Each row is a point. The ring and each string are closed loops that go straight from each point to the next, and from the last back to the first. Before rounding, they use only three directions, however many columns there are. How many times does the string pass through the ring? Passing back the other way cancels.

Ring, 10 rows:
[[ 4.7  2.3 -0.3  3.9]
 [ 3.3  4.6  1.4  3.0]
 [ 0.8  5.6  2.0  1.7]
 [-3.1  4.4  0.6  0.1]
 [-5.7  1.0 -1.6 -0.3]
 [-6.3 -2.8 -3.6  0.3]
 [-4.8 -5.8 -5.0  1.7]
 [-2.0 -6.3 -5.4  3.0]
 [ 2.0 -4.3 -4.7  4.1]
 [ 4.0 -1.8 -3.3  4.3]]
String (20 x 4):
[[-6.5  0.3  3.1  1.2]
 [-3.6 -0.2  0.1  1.6]
 [-2.4  1.5 -3.0  0.4]
 [-2.3  2.9 -4.9 -0.8]
 [-7.0  3.5 -2.7 -2.3]
 [-7.4  2.2  0.4 -0.9]
 [-6.3  1.5  1.8  0.4]
 [-3.6 -0.1  1.4  2.0]
 [-1.0  0.9 -2.1  1.5]
 [-1.9  0.5  0.0  2.0]
 [-2.6  1.8  2.4  2.0]
 [-1.6  2.2  1.2  1.8]
 [-0.5  2.5 -1.2  1.4]
 [-0.6  2.8 -0.6  1.4]
 [-1.7  1.0  1.6  2.4]
 [-0.7  1.9 -1.3  1.5]
 [ 0.3  5.8 -3.6 -0.5]
 [-2.0  7.1 -0.5 -1.0]
 [-3.7  7.1 -0.4 -1.6]
 [-6.8  3.9  2.8 -0.5]]
Times through: 2
String:
[[ -0.8  -2.8  -8.1   1.1]
 [ -0.4  -3.0  -3.6   2.9]
 [  0.7  -3.2  -1.7   4.1]
 [  6.5  -2.2  -0.2   6.5]
 [  6.9   2.9   2.2   5.4]
 [  2.2   3.1   4.9   4.3]
 [ -0.6   1.7   1.3   2.5]
 [  0.1   4.2  -3.3   0.2]
 [ -3.8   5.2  -2.1  -1.4]
 [ -8.9   1.1  -2.7  -2.0]
 [-10.9  -5.9  -2.7   0.0]
 [ -6.1  -6.3  -7.2   0.7]]
Times through: 0

Ring:
[[ 2.3 -0.8 -3.0  1.1 -0.2  0.4]
 [ 3.6  2.3 -1.5 -2.7  1.7 -1.3]
 [ 2.0  3.8 -0.8 -4.3  2.3 -2.2]
 [-2.8  4.3  0.1 -4.7  1.3 -2.9]
 [-7.0  1.9  0.8 -2.4 -1.5 -2.4]
 [-7.9 -0.8  0.0  0.6 -3.3 -1.1]
 [-6.0 -2.4 -1.9  2.9 -3.4  0.3]
 [-1.6 -2.4 -3.5  3.2 -2.0  1.1]]
String:
[[ -4.5   0.8   2.2  -2.4  -2.3  -2.7]
 [ -7.2   0.3   4.1  -2.6  -4.0  -3.4]
 [-12.0   0.4   1.1  -0.6  -3.7  -2.1]
 [-11.4  -0.9   1.1   0.5  -4.5  -1.7]
 [-10.9  -0.8  -2.4   2.2  -3.1  -0.1]
 [ -6.2   0.3  -3.8   1.4  -0.8   0.2]
 [ -3.4  -0.1  -0.8  -0.2  -1.6  -1.0]
 [ -4.2  -2.3   1.6   0.7  -4.3  -1.3]
 [ -6.0  -3.8  -1.1   3.7  -4.7   0.5]
 [ -4.9  -3.9  -1.9   4.2  -4.3   0.9]
 [ -4.4  -4.4  -4.8   6.1  -3.5   2.4]
 [ -3.2  -2.4  -6.5   5.0  -1.1   2.5]
 [ -2.3  -0.5  -5.2   2.5  -0.1   1.2]
 [ -1.5  -0.1  -1.7   0.2  -0.9  -0.5]
 [  0.0  -1.1   1.3  -0.6  -2.5  -1.5]
 [  3.0  -1.9  -1.2   1.1  -1.5   0.0]
 [  6.0  -1.3  -3.9   1.6   0.5   1.0]
 [  4.0   0.7  -5.3   0.7   2.1   0.9]
 [  0.5   1.6  -4.7  -0.1   1.8   0.3]
 [  0.0   1.0  -1.3  -1.2   0.0  -1.0]
 [  1.5   0.6   1.7  -2.5  -1.1  -2.2]
 [  4.8   2.3   1.5  -4.4   0.9  -2.7]
 [  5.1   5.4  -2.5  -5.2   4.6  -2.0]
 [  2.5   5.5  -3.2  -4.8   4.5  -1.8]
 [ -0.6   4.2  -3.5  -3.0   3.0  -1.2]
 [ -1.6   1.5  -0.6  -1.9  -0.2  -1.6]
 [ -0.6   1.8   2.9  -4.1  -1.1  -3.2]
 [ -1.9   5.1   1.8  -6.4   1.4  -3.9]
 [ -4.8   6.8  -1.0  -6.2   3.1  -3.3]
 [ -6.5   6.0  -2.4  -4.6   2.7  -2.4]
 [ -5.0   3.0  -2.3  -2.0   0.8  -1.4]
 [ -3.2   1.1   0.2  -1.7  -1.1  -1.8]]
Times through: 5
String:
[[ -6.4  -4.0   0.4   3.2  -5.5  -0.2]
 [ -4.0  -2.2   1.0   1.0  -4.0  -1.0]
 [ -3.0   0.1  -1.5   0.0  -1.1  -0.7]
 [ -5.0  -0.6  -3.5   1.9  -1.3   0.4]
 [ -8.1  -2.4  -4.4   4.4  -2.9   1.4]
 [-10.4  -3.7  -3.7   5.5  -4.6   1.6]
 [ -8.4  -3.8   0.9   3.0  -5.9  -0.5]
 [ -4.5  -1.5   1.6   0.1  -3.7  -1.6]
 [ -6.9  -2.6   3.2   0.5  -5.6  -1.9]
 [-11.1  -2.2   1.4   1.6  -5.5  -1.3]
 [-10.3  -1.1   1.3   0.5  -4.5  -1.6]
 [ -8.9  -0.8   3.5  -1.1  -4.9  -2.7]
 [ -5.4  -0.1   2.7  -1.7  -3.3  -2.6]
 [ -5.1   1.1  -0.5  -1.1  -1.2  -1.5]
 [ -6.1   1.8  -1.4  -1.3  -0.6  -1.4]
 [ -2.6   0.5   1.0  -1.6  -1.7  -1.9]
 [ -4.2   0.7   3.9  -3.2  -3.0  -3.4]
 [ -7.7   2.7   3.0  -4.2  -1.9  -3.7]
 [ -8.5   3.5   1.6  -4.2  -0.9  -3.4]
 [ -5.3   1.6   3.7  -3.8  -2.4  -3.6]
 [ -4.0   1.0   2.8  -2.9  -2.3  -3.0]
 [ -4.5   1.7  -1.2  -1.5  -0.4  -1.4]
 [ -6.8   2.6  -2.4  -1.4   0.2  -1.2]
 [ -4.4   1.3  -1.1  -1.1  -0.7  -1.3]
 [ -3.2   0.4   1.0  -1.5  -2.0  -1.9]
 [ -5.5  -0.4   4.0  -2.1  -4.1  -3.0]
 [-10.8  -0.4   1.8  -0.4  -4.3  -2.1]
 [-11.2  -1.2   1.2   0.7  -4.7  -1.6]
 [ -8.4  -2.0   2.5   0.5  -5.2  -1.8]
 [ -5.1  -1.5   2.2  -0.1  -4.1  -1.8]
 [ -3.8  -0.4  -0.1  -0.1  -2.2  -1.1]
 [ -6.2  -0.8  -2.9   1.9  -1.9   0.2]
 [ -9.3  -2.6  -4.5   4.8  -3.2   1.6]
 [ -9.5  -4.1  -3.4   5.6  -4.8   1.5]]
Times through: 2
